Each row of a before or after table is a point. One or more steps were done to the points. Then noise was added and the rows were shuffled. The steps act on how far a point lies along the listed directions, d1 being the first. Write out the steps. A step turns or swaps two directions, mirrors them in a line or flattens them onto one, adds a multiple of one to another, or multiplies one. Angles are multiples of 10 degrees, from the lower direction toward the higher: turns from -170 to 170, lines from 10 to 170 but not 90. Use the fewest steps. Two steps may share a direction if one is a turn and the other turns, adds or multiplies; they go together, in the order done. Otherwise the lowest direction goes first.
In the rows, zero is written as 128.

Directions:
(1): [171 149 111]
(2): [141 140 175]
(3): [152  83 133]
Before (8 x 3):
[[ 77 121 106]
 [141 114 160]
 [147 168 122]
 [102 143 128]
 [122  92 184]
 [167 135 138]
 [132 136 117]
 [ 83 151 170]]
After (8 x 3):
[[133  80 190]
 [152 116 162]
 [ 68  95 109]
 [ 75 121 176]
 [144 181 120]
 [130 140 116]
 [ 93 129 130]
 [170 155 134]]
Steps: multiply d1 by 1.3; turn d1 and d3 by -20 degrees

Directions:
(1): [141 116 158 107  73 150]
(2): [131  95 116 151 143 184]
(3): [100 132  76 138  88 127]
(4): [ 85 170 152 134 131 158]
(5): [129 137 103  67 144 149]
Before, 8 rows:
[[119 127  79 127 113 167]
 [152 122 118  74 123 134]
 [150 114  90 130 185 134]
 [121 141 175 131  82 154]
 [119 125  96  98 166 158]
 [ 77 155  99 159 126 191]
 [168 119 174 104 129 136]
 [ 68 146 116 142 120 142]]
After (8 x 6):
[[118 130 100  97 168 158]
 [153 121 117  75 127 136]
 [168 118 174  96 127 134]
 [115 128  82 127 109 168]
 [ 83 152 107 152 118 193]
 [ 67 143 118 142 117 149]
 [141 118  91 129 188 138]
 [129 129 176 128  80 156]]
Steps: turn d1 and d4 by -10 degrees

Directions:
(1): [146 106 153 189  94 111 123 143]
(2): [104 146 147  95  79 128 122 173]
Before:
[[140 121 125 160 106 125 127 123]
 [181  76 124 201 215 120 133  51]
 [117 129 152 125 108 142 115 141]
 [134 123 146 135 105 121 119 144]
 [107 136 123  79 123 120 127 173]
 [122 141  96  94 182 147 136  98]
 [139 139 124 132 136 139 130 129]
 [120 165 115  73 142 138 132 107]
 [170 107 120 195 172 122 123  88]
 [147 129 100 133 173 126 150  90]
 [101 149 134  80  93 136 132 160]
 [125 117 113 103 152 132 135 119]
 [129 113 108 112 169 135 138 140]
 [116 121  96 117 151 146 129  94]]
After (14 x 8):
[[117 120 124 102 131 131 134 172]
 [141 110 152 176  84 117 131 147]
 [132 114 145 157 128 140 118 119]
 [134 144 127 126 129 140 129 136]
 [117 160  97  67 186 149 125 102]
 [136 104 144 159 102 102 125 172]
 [ 95 135 118  93 102 143 122 137]
 [ 98 159 104   7 203 156 133 100]
 [146 116 131 147 140 123 121 113]
 [116 122 132 101 113 127 130 151]
 [121 152 155 115  72 121 124 153]
 [112 160 115  71 126 133 144 140]
 [137 128 104 132 143 135 133 100]
 [ 96 155 138  83  94 138 125 168]]
Steps: turn d1 and d2 by -100 degrees

Directions:
(1): [102 156 150  96 111 117 136 145 102  90 188]
(2): [156 147 128 175 139 131 193 105 123 136 161]
(3): [130 101 172 128  94 164 122  89 175 115 146]
(4): [180 109 179 142 132 125 127 180 114 107 116]
(5): [132  70 100 131 154 138 111 148 129 146 187]
Before:
[[130  83 112 144 148 153 150 104 163 160 186]
 [160 139  76 147 173 105 137 149 107 161  78]
 [130 148 154 143 106 129 161 104 102 123 146]
 [106 150  80  98 137 113 132 140 109 151 118]
 [103 113  34 125 173 117 109 135 110 185 115]
 [105 119 152 107 101 125 113 111 138 119 126]
 [ 85 111  78  68 180 109  78 168  88 134 148]
 [110 129 118 122 119 140  88 115 142 139 119]]
After (8 x 11):
[[136 148 158 150 112 150 181  67 178 134 117]
 [130  34 159  84 137 172  50 133 163 126 123]
 [109 134 118 120 125 136  84 123 137 139  97]
 [119 130 140 118 117 104 113 143 111 129  81]
 [112 102  83 114 146 140 125 104 142 146 206]
 [163 136 138 164 133 117 164 124  85 142 127]
 [140  78 106 117 137 146 116 141 150 160 130]
 [109  65  98 121 128 177  90  85 179 169 148]]
Steps: mirror d1 and d4 in the line at 50 degrees; multiply d2 by 1.3; turn d3 and d5 by -100 degrees

Directions:
(1): [138 121 130 153  82  95 132 167 102 108 163 178]
(2): [133 144 169 155 121 139 203 126  99 140 100 119]
(3): [117 106 114 107 175 146 151 143 124 170 131 191]
(4): [143 136  78 159 138 124 165 143 155 151 177  94]
(5): [182  98  86 144 144 132 124 148 103 106  78 122]
Before:
[[144 128 138 137 167 171 170 129 124 152  56 107]
 [111 152 171 135 132 131 125 134 140 134 146 126]
 [134  82 115 124 180 163 154 154  99 156 110 209]
 [157 145 124 133 115 126 153 152 110 123  91 133]
 [145 118 117 143 136 138 135 122 106 123  99 104]
 [112  69 130  84 185 169 121 151  91 174  89 249]
 [150 113 153 159 128 155 213 113  93 149  65 128]
 [ 95 149 140 105 120 134 128  91 143 129 151 109]
 [ 55 148 163  95 129 116 149 117 154 172 186 179]
 [143 104 127 132 111 128  98 120  95 109  94 139]
 [133 109 133 133 124 141 121 114 128 126 114 142]
 [106 123 144 126 118 105 127 112 133 115 156 125]
 [150 104 143 141 110 142 131 103 121 104  90 137]
 [160 112 106 114 128 121 116 138 124 108 110 147]]
After (14 x 12):
[[102 121 158 115 133 118 140 104 130 126 137 129]
 [176 138  53 207 101 126 166 145 167 136 186  22]
 [159 107  86 155 103 107  91 184 134 106 149 161]
 [166  99 102 179  67  94 141 166 102 109 150 175]
 [114 146 172 132 127 127 118 136 139 129 153 137]
 [139 116 120 147 114 134 123 116 135 120 128 121]
 [159 105 126 152  97 131 123 114 125  97 108 131]
 [ 73 164 148 123 116 108 171 109 173 163 200 108]
 [145 103 108 137 122 128 109 139 105 121 111 139]
 [166 125 110 124 133 133 138 123 129 117  97 107]
 [160 143 118 135 108 114 146 161 113 115 100 139]
 [151 117 122 145 109 137 118 110 104 107  93  90]
 [ 95 139 135  97 116 126 112 102 134 125 154 140]
 [172 124  70 193 131 135 172 154 140 130 170  79]]
Steps: mirror d1 and d2 in the line at 50 degrees; swap d3 and d4

Directions:
(1): [101 102  78 109 165 110 153  94 112 106 176 156 169 116 142 120 101 159]
(2): [164 143 140  96 151 151  97 101 131  90  79 123 172 102 127 103  84  97]
(3): [120 121 168  87 111 148 140 167 102 133 141 164 158 161 192 153 119  98]
(4): [113 122 146 163 116 154 190 101 145 162 130 144 134 150 104  84  86  88]
(5): [138 166  97 177 123 136 150 157 120 127 102 103 204 159 131 143 137 154]
Before (12 x 18):
[[105 115  95 110 141 109 148 146 104 116 141 129 134 128 152 152 167 176]
 [140 161 137 140 156 123 136 107 126 113  96 121 168 108 119 125 110 141]
 [110 136 124 164 101 149 170 126 124 159 153 129 137 150 124 131 124 143]
 [179 160 120 115 190 148  99  44 154  74  73 107 176  92  96  56  60  85]
 [126 114  97 158 120 105 155 129 120 122 139 147 152 164 126 144 135 158]
 [105 109 134 115 119 112 155  97 160 138 149 126  86 123  95 104  89 121]
 [ 99 136  91 196 141  99 180  83 128 142 163 129 136 107  71 109 122 184]
 [129 119 103 110 168 139 155  98 118 109 122 168 201 122 122 100  79 116]
 [ 98 125  95 182 129  89 146  99 146 140 156 109 111 111  85 111 156 155]
 [158 172 137  91 145 164  99  78 130  76  47 118 225 102 137  84  46  85]
 [115 134 146 144 123 136 171 120 137 137 137 130 141 136 137 110 124 130]
 [113 125  75 151 155  94 171 127 127 141 169 147 165 129 131 129 116 164]]
After, 12 rows:
[[139 137 154 127 127 158 148 116 141 126  65 111 121 124 106  94 123  96]
 [120 119 186  80 134 152 160  96 103 121 143 191 164 119 157 110  59  88]
 [119 112 174  75 133 133 119 109 126 117 134 160 143 110 160 112  96  70]
 [131 131 115 112 138 150 125  88 116 105 134 131 173 109 132 116  91 138]
 [143 136 144 131 143 141 168 112 143 145 116 153 164 132 132  91  68  84]
 [ 74 122 128 151 111 113 198 182 104 175 222 164 132 213 192 167 170 143]
 [111 147 155 141 130 124 165 143 107 143 130 146 156 147 150 156 130 138]
 [155 124 134 129 124 133 137 102 134 106  94 152 159 148 123 113  91 103]
 [106 121 100 171 129 130 199 137 124 166 144 164 168 164 112 114 122 128]
 [101  99 122  86 128 107 146 102 139 122 170 141  95 125 127 122  94 135]
 [ 61 154  89 187  75 111 200 185 103 175 172 130 170 199 168 176 168 181]
 [122 133 121 119 144 124 149 110 128 110 139 126 158 112 145 110 118 144]]
Steps: swap d1 and d4; turn d2 and d5 by -150 degrees; turn d3 and d5 by 150 degrees

Directions:
(1): [192  96 151 117  98 101 106 115  68 152 133 143 126 159 164 160 137 146
 151 108]
(2): [135 129 133 148 128 154 146 156 121 126 119 151 132 214  76 130 114 134
  78  92]
(3): [145 122 153 150 100 162 128 162  98  70 153 143 156 128 142 109 170 101
 115 187]
(4): [153 163 114 114 164 116 161 166  98 108 172 118 122 121 177 107  64 131
 110 114]
Before:
[[155 110 134 126 116 111 120 124  90 122 131 130 114 124 156 116 135 130
  144 111]
 [115 143 120 125 149 104 123 124 117 102 149 101 119  77 159 120 111 125
  143 141]
 [136 115 141 132 102 158  99 128 130 140 105 158 125 154 108 138 154 132
  123 132]
 [109 144 126 128 122 128 132 104 170 126 105 123 119  88 113 112 149 131
  151 150]
 [ 89 151 106 124 143 129 134 118 178 140 138 109 123  62 136 120 112 122
  154 143]
 [100 136 101 116 135 107 107  99 146 135 129 103 122  51 157 122 142 130
  171 142]
 [ 82 122 115 121 144 136 126  99 187 166 103 109 113 116  81 129 130 134
  135 113]
 [121 146 102  98 151 105 115 101 142 152 122 108 111  71 160 128 115 130
  161 130]
 [136 120 132 126 122 123 122 139 107 124 132 123 129 142 136 134 149 130
  125 126]
 [105 102 108 119 123 114 114  77 155 184  79 117 110 136  76 156 151 147
  146  99]
 [175 113 142 105 110 114 125 134  73 131 151 143 132 135 153 130 130 143
  128 123]
 [ 88 111 129 134 123 152 122 117 177 128  98 136 122 115  80 120 156 125
  130 144]
 [118 122 105 131 128 104  97  76 158 174  78 136 109 135  82 163 138 145
  156  88]]
After:
[[ 73  75 148 153  84 171  95  95 193 127  71 148 137 117  42 133 223 114
  145 179]
 [ 82  62 128 128  74 122  70  33 182 183  50 119 127  85  60 169 244 131
  195 164]
 [113  96 141 131  93 152  77  86 165 176  68 155 116 151  70 159 178 141
  145 117]
 [ 98  83 124 137  85 108  55  36 179 170  54 135 122  82  78 173 224 129
  202 148]
 [130 121 127 124 130 115 123 131 117 142 124 120 121 148 126 139 139 139
  122 109]
 [109 150 130 145 117 167 137 160 144  77 165 128 151  75 150  98 150  93
  131 199]
 [142 148 122 115 129 133 122 140 109  96 154 120 134  73 180 109 143 104
  145 179]
 [ 76  92 140 136 101 158  96  85 189 139  95 113 133  77  87 125 207 109
  163 182]
 [139 160 128 138 151 127 147 175  80  58 183 110 132 104 175 100  97 111
  109 154]
 [111 126 148 150  90 161 122 111 163  98 101 141 140 104  89 111 202 115
  143 187]
 [175 129 127  92 138  97 140 135  76 153 157 136 117 148 153 133  84 157
  120  80]
 [116 128 130 147  99 153 112 138 116  77 146 126 153  84 150 108 187 102
  144 194]
 [158 118 128 122 129 106 127 130  91 130 132 129 110 139 157 115 113 138
  138  92]]
Steps: turn d2 and d3 by -70 degrees; add -0.7 times d1 to d3; multiply d4 by 2.5

Directions:
(1): [112 109 176 131  62 171 149 139 159 118 154 113  84 104 131 154  99 122
  99 157  98 152 110 110 167 103 124 124 159  81 172 149]
(2): [103 145  98  72 104  91  90 176 129  95  74 155 153 110  92 131 111 130
 146 141  82 143 122 105 155 139 148 183 110 135 162 136]
(3): [123  61 103  81 129 162 135 144 141 183 111 115 168 138 147 165 164  98
 118 125  98 164 102  93 108 147 168  92 119 117  92 130]
(4): [141  83 126 164 143 106 100 120 171 136 137 153 122  77 109  86 173  76
 114 170 146 107 129  84 122 178  96 159 138 107 140 112]
(5): [ 88 124 134 155 128 105 101 172 138 136 147 105 162 161 169 112 143 167
 110 115 114 118 110  81 171  83  68 154 127 118  73 109]
(6): [ 90 128  99 139 125 128 104 168 120 198 123 150 133 114  89  99 134  82
 129 106 139 104 118 163 139  57 120  82 157 141 170 136]
Before (8 x 32):
[[135 129 125  57 123 170 133 148  83 125 101  83 148 174 145 196  90 157
  136 110 100 190 113 130  99 133 188 101  83 113  83 134]
 [153 112 100 147 174 112 111 110 133 166 124 141 156 116 117 105 187  99
  147  99 168 119 154 126  91 173 128 112 112 137  91 107]
 [121 138 166 180 113 113 119 124 173  94 168 127 117 130 164  98 139 151
  106 185 111 115 120  68 162 156  82 194 129  94 103 107]
 [106  95 107 167 160 113  97 143 151 169 133 152 156 112 122 102 191  91
  120 127 151 103 123 105 126 110  94 120 120 137 120 108]
 [123 134 128 147 119  76 119 123 127  98 133 113 137 145 144 127 122 171
  131 134 126 131 129 104 148 140  96 197  75 132  93 110]
 [106 162 159 151 156 136 129 146 126 105 160  96 132 170 193 162 119 206
  104 112 103 135 129 112 164 108  90 135  95 114  57 125]
 [169 101 105 160 178 133 130  92 121 176 122 142  77  89  99  89 162  62
  120 158 186 102 135 165  84 150 140  78 154 148 158 105]
 [115 140 140 142 126 106  97 148 121  59 153 145 122 159 122 107  98 166
  122 126 129 128 121 109 179 120  84 187 127 115 121 110]]
After, 8 rows:
[[120 132 114  50 119 162 118 163  82 133  85  90 151 166 126 192  93 150
  137 104  88 188 114 130 107 124 190 105  86 120  93 132]
 [120  96 107 173 181 117 112 117 151 160 140 150 152 122 128 102 200  98
  119 123 168 104 131 113 109 131 103 117 110 139 102 101]
 [118 138 108 132 123  60 105 135 115 105 114 130 143 132 121 126 126 159
  141 130 124 124 130 119 150 130 105 200  73 142 115 119]
 [180 103 114 168 195 125 140  73 124 153 132 123  86 112 130  95 172  89
  115 164 190 108 135 153  76 173 128  97 142 146 116  94]
 [105 165 152 123 149 134 124 148 124  91 138 111 131 159 172 169 106 196
  117 123  88 142 137 116 165 124 110 146  91 122  78 128]
 [107 142 130 136 118 109  93 156 120  69 138 160 116 136 105 104 101 150
  122 128 133 129 118 120 178 109  92 179 140 117 140 118]
 [166 119  92 142 198  99 108  98 122 157 110 141 177 129 126  98 199 116
  156  88 176 111 166 121  76 193 126 123  97 155  65 100]
 [112 138 162 159  97 110 108 134 179  85 148 139 111 114 142 103 127 139
  111 198  87 125 114  69 168 157  92 202 132  92 131 118]]
Steps: multiply d1 by 1.6; turn d2 and d6 by 40 degrees; multiply d5 by 0.7

Directions:
(1): [ 99 112 149 112  90 151 111 101 158 143 135 200  86 155 146 114  97 129
 193  88 115 108 142 138 180 130  88 160 121 143  96 124  55 107 132 113
 142  73 140 134  96 135 121 110 147 134 156 152]
(2): [ 75 100 175 135  87 108 181 144 126  96 102 118  93 108 122 137 170 138
 163 100 129 113 103 136 160 180 122 106 133  75 155  92 128 168 126  89
  75 173 103  91 100 146 157 122 113 107 122 128]
Before:
[[112 113 154 127 115 108 139 134 126 120 108 146 100 131 126 130 156 132
  136 114 114 137 127 136 131 150 117 142 131 121 133 122 118 141 120 113
  108 133 140 125 125 124 134 112 142 119 111 141]
 [158 146 100 103 155 143 109 107 143 159 152 138 141 148 138 122  96 118
  121 118 144 117 125 129  95 106 122 140 116 157  92 148 109 111 128 154
  153  71 133 146 140 114 116 133 155 138 113 123]
 [ 54  85 199 102  49 126 147 112 155 114 116 190  59 138 167 121 133 133
  221  80 126  96 127 145 224 172  77 152 127 109 115  73  66 124 147  82
   98 103 119 111  82 158 149 114 138 128 133 159]
 [104 112 161 135 111  92 169 167 108 104  99  88 108  98 108 142 155 130
  110 115 149 124 109 129 131 149 161 111 137  87 173 113 151 159 126 105
   77 190 113 102 117 136 163 129 104 100  91 115]
 [106 125 139 127 113  93 166 145 114 116 127  83 134 103  93 130 166 137
  118 135 138 124 110 138 111 151 156 107 142  74 143 117 165 150 118 104
  113 172 117 108 135 129 146 136 114 111 115 116]
 [ 78 107 147 131 109 106 169 127 126  98 119 121 124 102 123 135 136 127
  137 112 140 115 125 132 143 161 149 105 132  84 150 102 140 162 121 124
   89 147 100  88 119 118 141 144 115 125 113 116]
 [141 141 112 121 158 130 121 133 124 124 144 113 154 130 119 134 114 128
  100 139 128 155 129 117 108 113 141 149 125 132 118 133 137 133 123 131
  134 139 139 133 138 116 124 136 126 144 108 114]
 [216 188  67 132 215 152  42 115 115 183 163 114 219 142 129 112  77 111
   35 183 109 160 170 101  56  37 174 144 120 214  78 183 141  61 151 205
  195  83 150 183 195 101  79 156 142 144 122 120]
 [117 110 147 131 109  98 177 151 119  85  93 103 111 101 126 162 178 128
  155 133 144 128 110 145 117 148 142 103 134  86 139  98 141 173 134  98
   70 188 112 101 119 120 131 137  96  96 117 123]
 [129 147 124 143 157 121 160 141 116 120 113 100 129 123 128 156 156 118
  108 133 152 134 108 127 107 140 140  97 135  90 144 119 164 149 116 131
  108 177 128  89 108 130 149 136 108 116 128 127]
 [119 124 137 136 122 133 134 137 136 126 141 130 119 115 131 147 113 115
  141 132 133 129 136 119 124 131 125 125 122 126 128 113 116 138 127 132
  124 123 134 137 130 132 142 114 129 131 123 138]]
After, 11 rows:
[[ 80 108 141 116 100 133 134 100 149 125 135 181 109 131 139 119  93 123
  170  94 129 108 146 136 167 140 122 139 124 118 113 116  86 128 126 130
  123  86 121 110 109 116 123 135 138 140 137 133]
 [ 78 109 158 112  79 116 148 120 143 130 134 152  94 129 108 115 136 138
  181  97 125 105 124 148 160 152 118 140 136  88 112 115  94 130 121  90
  126 118 128 115 104 135 139 119 131 116 142 140]
 [130 121 139 122 125 120 115 123 131 134 121 164 108 143 131 124 134 128
  132 118 111 140 140 134 129 129 112 156 126 146 116 136 105 121 122 125
  133 105 152 140 132 118 120 112 151 129 118 145]
 [126 128 131 135 127 136 127 135 136 130 147 132 126 117 132 145 108 113
  136 136 132 131 139 119 119 126 127 127 121 132 125 118 117 134 125 137
  131 118 137 142 135 129 137 116 130 135 123 138]
 [158 140 106  94 132 159  54  87 151 170 161 191 133 168 175 107  62 115
  141 140 125 128 169 126 153  78  97 183 119 202  73 139  83  56 150 159
  192  33 160 178 140 122  99 128 161 165 138 152]
 [ 99 129 148 133 123 135 155 122 140 128 115 152  91 143 140 149 139 119
  165  98 141 117 115 136 154 149 108 119 131  93 123 111 107 140 119 113
  110 142 134  87  79 139 149 122 119 117 148 145]
 [142 152 139 164 177  83 173 181  76  97  99   8 198  68  94 147 201 132
   30 174 128 152 102 106  59 141 209  60 140  88 171 114 228 169 142 142
   68 242  85  99 176 131 148 166  88  92  76  93]
 [158 148 104 116 167 118 144 133 118 135 136  78 158 121 122 136 135 122
   86 136 155 126 104 126  68 126 149 107 124 124 126 136 164 142 124 149
  122 132 115 126 153 116 133 143 133 125  89 105]
 [ 83  99 174 115  77 126 134 131 143 130 113 176  68 134 131 123 108 129
  179  74 133 104 132 137 185 137 116 155 127 117 129 119  64 123 131  98
  106 114 134 119  87 140 149 110 131 114 125 143]
 [116 125 135 124 137 121 148 140 122 108 132 107 138 120 117 139 135 132
  116 126 131 148 116 122 122 138 138 137 127 107 132 116 138 153 123 112
  108 163 126 114 124 124 137 134 118 134 105 114]
 [106 103 152 113  83 131 138 116 153 115 112 185  79 139 147 144 129 124
  213 100 129 112 135 153 161 130 101 147 125 122  93 108  62 135 139  96
  107 111 136 123  95 121 113 118 121 112 149 149]]
Steps: turn d1 and d2 by -90 degrees
